Each row is a point. Each copy is the shape, with its points in the same order, stretched, turned, moved and blurred by noise. Is it also mirrored, or only turned?

Shape (8 x 2):
-.47; -.09
-.38; .19
-.14; .14
.02; .47
.05; -.47
-.37; -.15
-.08; .55
.54; .16
Copy 1 (8 x 2):
.23; -.44
.37; -.13
.10; -.09
.15; .30
-.37; -.54
.15; -.42
.25; .31
-.48; .23
Copy 1 is: mirrored
Copy 2 (8 x 2):
-.34; -.25
-.35; -.08
-.07; -.03
.10; .35
.19; -.61
-.25; -.28
-.02; .31
.66; .15
Copy 2 is: only turned

Shape (9 x 3):
-.25; .08; .17
.23; -.03; .22
-.30; .13; -.08
.34; .39; .61
.08; -.21; .12
.60; .48; .46
-.09; -.29; .31
.37; -.18; -.11
-.04; -.30; -.45
Copy 1 (9 x 3):
-.44; -.10; .13
.07; -.13; .26
-.40; .05; -.12
.15; -.08; .89
-.01; -.27; -.02
.35; .10; .91
-.26; -.54; .08
.26; -.08; -.17
-.11; -.01; -.57
Copy 1 is: only turned
Copy 2 (9 x 3):
-.30; -.05; .14
.18; .03; .24
-.33; .09; -.07
.26; .33; .68
.15; -.17; .12
.55; .62; .60
-.06; -.40; .23
.38; .02; -.04
.00; -.11; -.47
Copy 2 is: only turned
Copy 3 (9 x 3):
-.23; -.11; .02
.28; -.18; .15
-.28; .12; -.05
.41; -.57; -.15
.15; -.06; .32
.69; -.47; -.21
-.02; -.22; .43
.50; .14; .29
.10; .46; .31
Copy 3 is: mirrored
Copy 4 (9 x 3):
-.19; -.23; .29
.26; .00; .25
-.32; -.17; .03
.22; .34; .74
.23; -.21; .18
.28; .58; .62
.12; -.38; .35
.40; .04; -.09
.05; -.24; -.44
Copy 4 is: only turned

Shape (9 x 6):
-.08; -.40; -.09; -.25; -.42; -.02
-.02; .11; -.04; -.01; .52; .03
.01; .10; -.08; -.13; .29; -.24
.28; -.16; -.21; -.08; -.31; -.11
.09; -.35; -.25; .06; -.30; .07
.40; .05; .54; -.29; .21; .08
.15; -.05; -.13; -.32; -.45; .23
-.21; .33; .06; .29; .34; -.20
-.07; .09; -.03; .16; .32; -.02
Copy 1 (9 x 6):
.16; -.26; -.15; -.20; -.21; .08
-.28; -.08; .29; .28; .42; .01
-.03; -.03; .07; .23; .39; -.14
.34; -.06; .01; .14; -.09; .15
.13; -.23; -.07; .13; -.23; .32
-.01; -.08; .93; -.01; .12; -.21
.25; .02; .12; -.27; -.07; .35
-.38; .29; .02; .44; .17; -.18
-.28; .01; .12; .35; .20; .03
Copy 1 is: only turned
Copy 2 (9 x 6):
-.23; -.08; -.36; -.11; .16; .41
.05; -.11; .32; -.06; -.22; -.23
-.03; .03; .24; -.17; .01; -.16
.15; .12; -.27; -.13; .25; .25
.17; -.14; -.41; .01; .08; .32
.05; -.04; .74; -.16; .06; .49
-.04; .26; -.27; -.29; -.09; .58
-.02; .11; .34; .25; -.12; -.26
.04; -.08; .23; .08; -.11; -.17
Copy 2 is: mirrored
Copy 3 (9 x 6):
-.43; .01; .22; .04; -.13; -.60
.13; -.17; -.12; -.34; .22; .29
.00; -.14; -.29; -.32; .04; .01
-.08; .15; -.15; .19; -.02; -.51
-.20; -.02; .09; .27; .12; -.45
.49; .24; .25; -.29; -.38; .00
-.28; .48; .13; .16; -.04; -.41
.04; -.41; -.29; -.05; .01; .48
.06; -.26; -.11; -.09; .15; .25
Copy 3 is: mirrored
Copy 4 (9 x 6):
-.28; -.01; -.01; -.39; -.11; -.23
.15; -.03; .15; .52; .39; .37
-.04; -.20; .17; .45; .20; .06
.05; -.09; -.07; -.03; -.14; -.32
-.05; .05; -.29; -.11; -.02; -.26
.39; .24; .72; .04; .04; .05
.06; .01; -.10; -.29; -.40; -.08
-.04; .12; .18; .94; .21; .16
.02; .04; .04; .54; .30; .17
Copy 4 is: mirrored

Shape (14 x 9):
-.07; -.17; -.21; -.54; .01; .17; -.10; -.10; .13
.48; .11; .10; .27; .34; -.29; .05; .47; -.56
.16; -.02; .41; .19; -.18; -.17; .71; .12; -.81
.08; .23; .13; .63; .76; -.47; .36; .61; -.12
.32; .46; .60; -.01; -.06; -.20; .35; .16; .03
.16; .06; -.35; -.01; -.31; .13; .05; -.24; .11
-.01; .35; -.20; -.17; .01; .38; .07; .28; .07
-.03; -.01; -.09; .03; -.11; -.16; .28; -.29; .39
.01; .28; -.01; -.38; .36; .18; -.03; .10; -.27
-.14; .31; -.43; -.34; -.25; -.04; -.12; .05; .17
-.05; -.04; .33; .08; -.33; -.19; -.05; -.03; -.68
.19; .20; -.39; .00; .16; .09; -.08; -.29; .05
.46; .07; -.15; .23; .55; -.54; .39; .59; .03
.14; -.25; -.15; .08; -.36; .40; -.29; -.03; .09
Copy 1 (14 x 9):
.08; -.30; -.05; -.34; .18; .20; -.17; -.18; .04
.47; .23; .31; -.02; -.08; -.39; .07; .69; .06
-.02; -.18; .51; .19; .04; -.18; .66; .54; -.37
.15; .47; .13; .25; .25; -.59; .13; .76; .53
-.15; .14; .40; -.29; -.30; -.05; .48; .25; .29
.28; -.05; -.10; .08; -.13; .15; .11; -.31; -.08
.02; .01; -.29; -.21; -.05; .33; .04; .16; .13
-.01; -.05; .06; .08; .07; -.08; .23; -.36; .24
.12; .15; .05; -.42; .20; .18; -.05; .25; -.02
-.03; -.05; -.44; -.35; -.10; .02; -.03; -.26; -.05
-.10; -.10; .43; .08; -.14; -.18; .06; .21; -.52
.46; .32; -.03; -.02; .07; .07; -.05; -.20; .04
.47; .15; .01; -.08; .14; -.60; .26; .55; .58
.24; -.24; .07; .22; -.28; .31; -.27; -.15; -.02
Copy 1 is: only turned
Copy 2 (14 x 9):
.21; -.19; .05; -.35; .12; -.32; .04; -.31; -.15
-.18; .11; -.45; .56; .42; .06; -.41; .20; .45
-.83; .04; -.60; .45; -.14; .29; .25; .09; .29
-.47; .00; -.01; .84; .69; -.05; -.25; .56; .52
-.47; -.08; -.13; -.23; .17; .29; -.05; .13; .85
.22; .23; .19; -.14; -.23; -.20; .17; -.27; .18
.06; .29; .17; -.29; .24; -.12; -.08; .26; -.03
-.06; -.16; .28; .00; -.11; -.23; .37; -.25; .41
-.24; .17; -.17; -.19; .52; -.19; -.15; -.07; .03
.03; .14; .16; -.46; -.06; -.58; -.05; -.04; .15
-.63; -.09; -.24; .20; -.33; .00; -.26; -.33; .17
.17; .32; .22; .00; .25; -.35; .01; -.39; .21
.09; -.17; -.32; .64; .61; -.15; -.01; .46; .65
.38; .02; .31; -.07; -.38; .13; -.18; -.28; -.11
Copy 2 is: mirrored
Copy 3 (14 x 9):
.34; -.17; -.42; -.21; -.05; .33; -.24; .06; .16
-.34; .13; .45; .08; .31; -.29; -.45; .31; -.89
-.14; .22; .65; .15; .29; .23; .53; .71; -.68
-.94; .40; .54; -.10; .77; -.48; -.32; -.05; -.46
.02; .69; .79; -.27; .02; .17; .00; .12; -.28
.28; .07; -.21; .09; -.22; .31; .03; -.31; -.17
-.22; .33; -.12; -.22; -.14; .53; -.41; -.11; -.09
.17; .18; -.01; -.13; .03; .05; .33; -.34; .14
.04; .29; -.07; -.04; .25; .35; -.61; .31; -.15
.00; .34; -.60; -.18; -.39; .24; -.17; -.07; .00
.09; .02; .22; .49; -.28; -.02; .19; .69; -.37
.19; .18; -.25; .21; .12; .18; -.38; -.36; -.15
-.54; .23; .28; -.51; .62; -.40; -.28; -.13; -.75
.19; -.38; -.08; .14; -.53; .27; -.16; -.27; -.07
Copy 3 is: mirrored
